Each row is a point. Each copy is the shape, with its points in the same order, turned, moved and blurred by noise. Some copies are also mirrored. Which?
(in the rows, 128 means zero)

Shape (6 x 2)
[[102 192]
 [173 145]
 [105  92]
 [ 96 142]
 [144  87]
 [164  93]]
Copy 1 (6 x 2)
[[ 83 193]
 [145 136]
 [ 68  99]
 [ 68 144]
 [104  80]
 [122  82]]
Copy 1 is: only turned
Copy 2 (6 x 2)
[[157 197]
 [176 106]
 [ 87 121]
 [117 157]
 [115  88]
 [137  76]]
Copy 2 is: only turned
Copy 3 (6 x 2)
[[141 178]
 [168  97]
 [ 81  97]
 [106 140]
 [109  68]
 [129  61]]
Copy 3 is: only turned
Copy 4 (6 x 2)
[[ 94 196]
 [168 151]
 [ 94  95]
 [ 96 144]
 [131  95]
 [157  88]]
Copy 4 is: only turned

Shape (8 x 4)
[[199 187 137 118]
 [144 121 164  98]
 [ 94 107  74  78]
 [220 162 102 146]
 [114 101 162  95]
 [143 152 134 175]
 [128  84 181 114]
 [118 118 143 131]]
Copy 1 (8 x 4)
[[186 186 190 111]
 [136 122 172  83]
 [ 67 114 159 166]
 [213 180 164 144]
 [ 99  99 151  84]
 [152 176 109  98]
 [131  84 139  66]
 [119 134 130  97]]
Copy 1 is: mirrored
Copy 2 (8 x 4)
[[153 194 165  84]
 [153 156 151 166]
 [121 141  51 164]
 [156 156 151  51]
 [144 141 135 195]
 [ 96 136 171 111]
 [155 119 159 194]
 [118 133 140 161]]
Copy 2 is: mirrored

Shape (12 x 8)
[[172 179 157 159 144 122  97  88]
 [153 151 164 152  82 158 136  96]
 [ 78  58 128 129 136 178 121 137]
 [ 95 111 106 168 161 137 146 149]
 [137 189  57 170 123  98 184 104]
 [136 140 146 128  78 113  70  75]
 [ 40 111 111 157 155 134 138 170]
 [194 178 158  80 133 134  95  95]
 [136  93  85 181 143  76 176 189]
 [157 167 141 128  84 153  82 149]
 [133 162 186  88 110 121 119 102]
 [113  90  51 153 164 119 160 175]]
Copy 1 (12 x 8)
[[132 163 141 172 123 114 109  52]
 [159 144 114 134  95 159 144  60]
 [117 100  99  63 141  93 182 135]
 [117 151 123 125 170 129 178 146]
 [108 161 162 184 128 215 130 125]
 [ 99 115 102 157  66 114 126  53]
 [ 86 167  90 113 161 123 201 163]
 [146 162 153 129  62  97  63  72]
 [163 143 146 179 143 132 203 190]
 [155 157  68 146  82 120 106 100]
 [114 171 138 103  61 108 129  73]
 [126 122 133 140 165 122 163 208]]
Copy 1 is: mirrored
Copy 2 (12 x 8)
[[201 162 119 139 193 154 100 113]
 [173 156 143 142 120 156 118  68]
 [ 70 120 114 112  94 200 107 140]
 [ 86 114  91 147 141 141 133 144]
 [160 149  82 168 132  46 121 121]
 [203 143 148 144 118 172  53 119]
 [ 53 108 115 181 133 152 111 161]
 [212 201 167 106 161 157 113 140]
 [126  54  96 150 124  99 172 157]
 [194 173 145 174 118 189 131 133]
 [166 168 200 131 148 153  93 122]
 [ 98  99  67 136 108 115 156 182]]
Copy 2 is: only turned
Copy 3 (12 x 8)
[[127 120 174  70  92 141  81  89]
 [143 171 149 119  73 123 105 123]
 [104 140  72 166 164 132 147 129]
 [127 115 107 113 144 142 187  99]
 [160 135 134  42  79  83 189  55]
 [ 74 136 134 112  67  95  75 102]
 [ 82 129 106 133 160 143 216  99]
 [120 141 180  57 123  91  54 134]
 [157  58 102  95 106 113 223 132]
 [ 88 159 135  70  86 130 108 159]
 [ 98 154 192 117 114  86  97 130]
 [141  88  66  83 153 109 212 113]]
Copy 3 is: mirrored
